Each row of a before or after table is a point. One or more steps were done to the points. Then noise was added and the rows were shuffled. The steps act on how far a point lies along the listed directions, d1 being the first. Name the steps. A step turns or swaps two directions, mirrors them in a line or flattens them onto one, adds a multiple of one to another, or multiplies one. Angles are multiples of 10 degrees, from the lower direction toward the higher: turns from -170 to 170, lines from 10 to 170 but not 90. Use the fewest steps. Two steps may share a direction if one is a turn and the other turns, adds or multiplies; they go together, in the order done. Otherwise the lowest direction goes first.

Directions:
(1): [ 0.43 -0.13 -0.11]
(2): [ 0.09 -0.08  0.44]
(3): [0.14 0.43 0.06]
Before (12 x 3):
[[ 0.00 -0.21 -0.01]
 [ 0.11  0.04 -0.09]
 [ 0.16 -0.35 -0.09]
 [-0.06  0.07 -0.55]
 [ 0.16  0.19  0.01]
 [ 0.14 -0.34 -0.12]
 [ 0.24  0.49 -0.19]
 [ 0.10 -0.35 -0.17]
 [-0.13 -0.12 -0.52]
 [ 0.87 -0.38 -0.32]
 [ 0.28  0.01  0.09]
 [-0.02  0.06 -0.31]]
After (12 x 3):
[[-0.20 -0.13 -0.34]
 [-0.09 -0.20  0.01]
 [ 0.00 -0.29 -0.08]
 [ 0.04 -0.31 -0.07]
 [ 0.80 -0.35 -0.28]
 [-0.05 -0.31 -0.12]
 [ 0.15  0.04 -0.07]
 [ 0.31  0.00  0.03]
 [ 0.27  0.17 -0.03]
 [ 0.00  0.04 -0.23]
 [ 0.50  0.40 -0.20]
 [-0.06  0.04 -0.39]]
Steps: add 0.5 times d3 to d1; multiply d2 by 0.7

Directions:
(1): [ 0.02 -0.33 -0.32  0.08  0.08 -0.44]
(2): [-0.27 -0.32 -0.08 -0.38  0.16  0.25]
Before (11 x 6):
[[ 0.09  0.67  0.34  0.04 -0.18  0.19]
 [-0.27 -0.19  0.03 -0.61  0.02  0.66]
 [ 0.08  0.10  0.02  0.34 -0.16 -0.12]
 [-0.17 -0.25 -0.24  0.06  0.00 -0.28]
 [ 0.11 -0.29 -0.16 -0.07 -0.04 -0.03]
 [-0.09 -0.25 -0.30  0.16  0.05 -0.33]
 [-0.19  0.48  0.50 -0.27  0.00  0.69]
 [ 0.10  0.55  0.25  0.26  0.05  0.05]
 [ 0.00 -0.23 -0.17  0.07  0.11 -0.22]
 [ 0.12  0.14 -0.12  0.15 -0.05 -0.21]
 [-0.30  0.04 -0.14 -0.43  0.16  0.29]]
After (11 x 6):
[[ 0.23  0.24 -0.14  0.28 -0.09 -0.59]
 [-0.09 -0.27 -0.17  0.17 -0.05 -0.18]
 [-0.32 -0.30 -0.04 -0.21  0.08  0.27]
 [ 0.34  0.71  0.27  0.54 -0.17 -0.34]
 [-0.08 -0.11 -0.21 -0.15  0.13 -0.16]
 [-0.11 -0.19 -0.02 -0.16  0.15  0.15]
 [ 0.04 -0.18  0.01 -0.19 -0.07  0.23]
 [-0.33 -0.14  0.00 -0.21  0.05  0.23]
 [-0.07  0.62  0.14 -0.01 -0.08  0.29]
 [ 0.11  0.10 -0.27  0.29  0.17 -0.50]
 [ 0.24  0.67  0.38  0.15 -0.35  0.38]]
Steps: turn d1 and d2 by 90 degrees
